Each row is a point. The window is the flat piece filled in between its corners: a triangle in 3 columns, a solid with four corners in 4, and so on. A path goes straight from each point to the next, and from the last back to the first. List the points from which the path goes on through the window.
(in the rows, 128 means zero)

Window:
[[ 89  91 110]
 [101 157 167]
 [156 137 137]]
Path:
(1): [112 118  75]
(2): [103  97 167]
(3): [133 141 165]
(4): [160 161 122]
(5): [135 161 132]
(6): [183 125 158]
(7): [149 121 163]
(8): [ 93 175 142]
(9): [190 189 127]
(10): [130 115 165]
(11): [130 123 187]
(12): [122 186 162]
(13): [ 86 149 131]
(14): [ 95 116 177]
(15): [123  91 145]
(16): [ 45 108  93]
Through the window after points: 1, 7

Window, 4 rows:
[[ 89  97  70 114]
 [ 99  88 148 105]
 [150 201 147 131]
 [159 139 170 150]]
Path:
(1): [ 77 132 112 123]
(2): [147 126 100 105]
(3): [192 141 185 113]
(4): [117 135 143 174]
(5): [122 168 122 151]
(6): [127 113 101 113]
(7): [202 145 116 136]
(8): [ 90 161 215 134]
(9): [ 66 124 105 140]
(10): [146  94  88 104]
(11): [139 107  87  83]
(12): [ 81 112 120 121]
Through the window after points: 3, 9

Window (6 x 6):
[[145 116 149  82 103 107]
 [ 84 123 114 184 123 134]
 [160 134 118 124 105 156]
 [ 80 222 125 157  94 136]
 [197 126 119  55 179 140]
 [114 133  85 116  99 130]]
Path:
(1): [148 125 156  80 134 183]
(2): [ 87 193 165  99  91 183]
(3): [146 142 102 147 142 114]
(4): [145 128 117 135  92 108]
(5): [ 84 140 145  94 110 154]
(6): [114 127 124 102  90 196]
(7): [199 141 113 121 146 108]
(8): [131 153  73 116 137  67]
Through the window after points: 6

Window (6 x 6):
[[131 133 166 183  84 165]
 [172 173 155 127 121 101]
 [106 133 178 120  97 121]
 [176 125 142 101 144 155]
 [ 96 108  72  90  57 154]
 [ 67  43 137 157 156 143]]
Path:
(1): [103 159 125  91  88 143]
(2): [105 120 141 164 128 148]
(3): [119  80 174 126  81 100]
(4): [200  97 150 120  87 126]
(5): [ 77 156 117 145 129 140]
(6): [ 95 139 145  99 134 146]
(7): [146  78 142 136  77 101]
(8): [118  44 151 134 118 135]
(9): [ 64  82 118 150 141 150]
(10): [120 141 134 133 115 146]
(11): [121  90 186 179  91  94]
(12): [177 118 151 138 125  93]
(13): [104 146 133 100 132 193]
(14): [125 196 178 140 139 131]
(15): [163  99 143 107  48 117]
(16): [118  95 187 146 103 117]
Through the window after points: 8, 12, 16

Window (8 x 8):
[[121 164 162 120 131 143 109 129]
 [197 129  94  39  91 128 160 114]
 [101 129 121 152  74 182 155 143]
 [ 81 120 120 132 130 155  90  97]
 [ 50 170 153 123  57 144 125  80]
 [128 112 161 121 209 106 157 133]
 [133 122 164 123 113  62 119 114]
 [167 204 172 177 199  79 154  70]]
Path:
(1): [132 117 158 159  88 172 140  80]
(2): [188 138 180 133 124 172 158  89]
(3): [ 97 161 127 138 167  64 114 103]
(4): [127 161 129 120 117  81 148 111]
(5): [164 136 162 102 162 148 116  82]
(6): [146 107 177 119 104 120 101  68]
(7): [ 86 166 125 138 115  95 150 147]
(8): [ 81 176 119 131 104 152 155 119]
(9): [104  89 190 134  56 141 101  88]
(10): [129 129 151 150 116 147 153 114]
(11): [111 162 123 128 132 127 128 119]
(12): [ 95 170 105 135 119 135 158 176]
Through the window after points: 2, 6, 8, 10, 12

Window (9 x 9):
[[114 108 106 203 117 198 117 133  94]
 [ 72 170 112 175 113 115  74 150 135]
 [143 149  83 113 101 132 162 140 147]
 [128 199 135  79  66 186 137 107  78]
 [182 123 197 132 112 114 190 113  67]
 [126 153 141 142 209 142  74 138 116]
 [152 107  97 164 163  77 155  65 140]
 [139 125 173 114 127 127 117 123 178]
 [ 77 123  82  80 101 149  92  99  99]]
Path:
(1): [ 66 136 131 141 174 159  94 121 108]
(2): [152 144 107 109 113 125  99 122 121]
(3): [160 126  94 161 119 141  94 138 107]
(4): [105 122 115 165 135 135 137  98 123]
(5): [ 89 156 115 113 139  97 192 119 144]
(6): [161 164 121 112  72 194  93 125  94]
(7): [202  86 147 118  86  81 132 117  96]
(8): [148 145 175 138 126 135 180 115  85]
Through the window after points: 1, 3, 5, 7

Window:
[[197 119 200 124  98 119 163 133  80 185 146]
 [114  85 115 111 106 114 180 132  52 180 151]
 [158 101 235 171 101 166 177  89 142 130 149]
 [107  87 208 112 106 115 109 113  77 166 121]
 [ 92 182 119 109 130  83 139 173 125  86 101]
 [113 149 165 144 137 158 151 147  66 169 112]
 [140 113 170  61 118 166 148 103  68 169 154]
 [147 108 145 102 122 115 164  87  47 149  81]
 [101 194  92 158 120 112  69 123 121 115 134]
 [133 118 116 121 117 138 119 162 136 136  80]
 [141 164 143 205 210 111  74 179 191  25 131]]
Path:
(1): [116 105 188  65 143  77 131 127 144 208 121]
(2): [116 119 170 152 108 137 117 129  68 110 122]
(3): [135 143 154 137  97 180 137 124  67 117 107]
(4): [134  95 162 101 119 100 164 111 107 180 128]
(5): [136 136 168  99 139 122 141 138 128 201 112]
(6): [121 130 161 168 116 131 117 146  80  88 143]
(7): [147 158 122 120  97 121 101 146 101  88 124]
(8): [ 86 143 150 147 161 107 144 134 125 151 126]
(9): [126 137 140 138 141 110 167 152 179 192  79]
(10): [135 117 141 122 121 137 108 139  94 110 112]
(11): [112 115 170 137  93 159 134 180  49 112 138]
(12): [129 150 123 116 140  95 127 128 113 149 111]
Through the window after points: 1, 7, 9
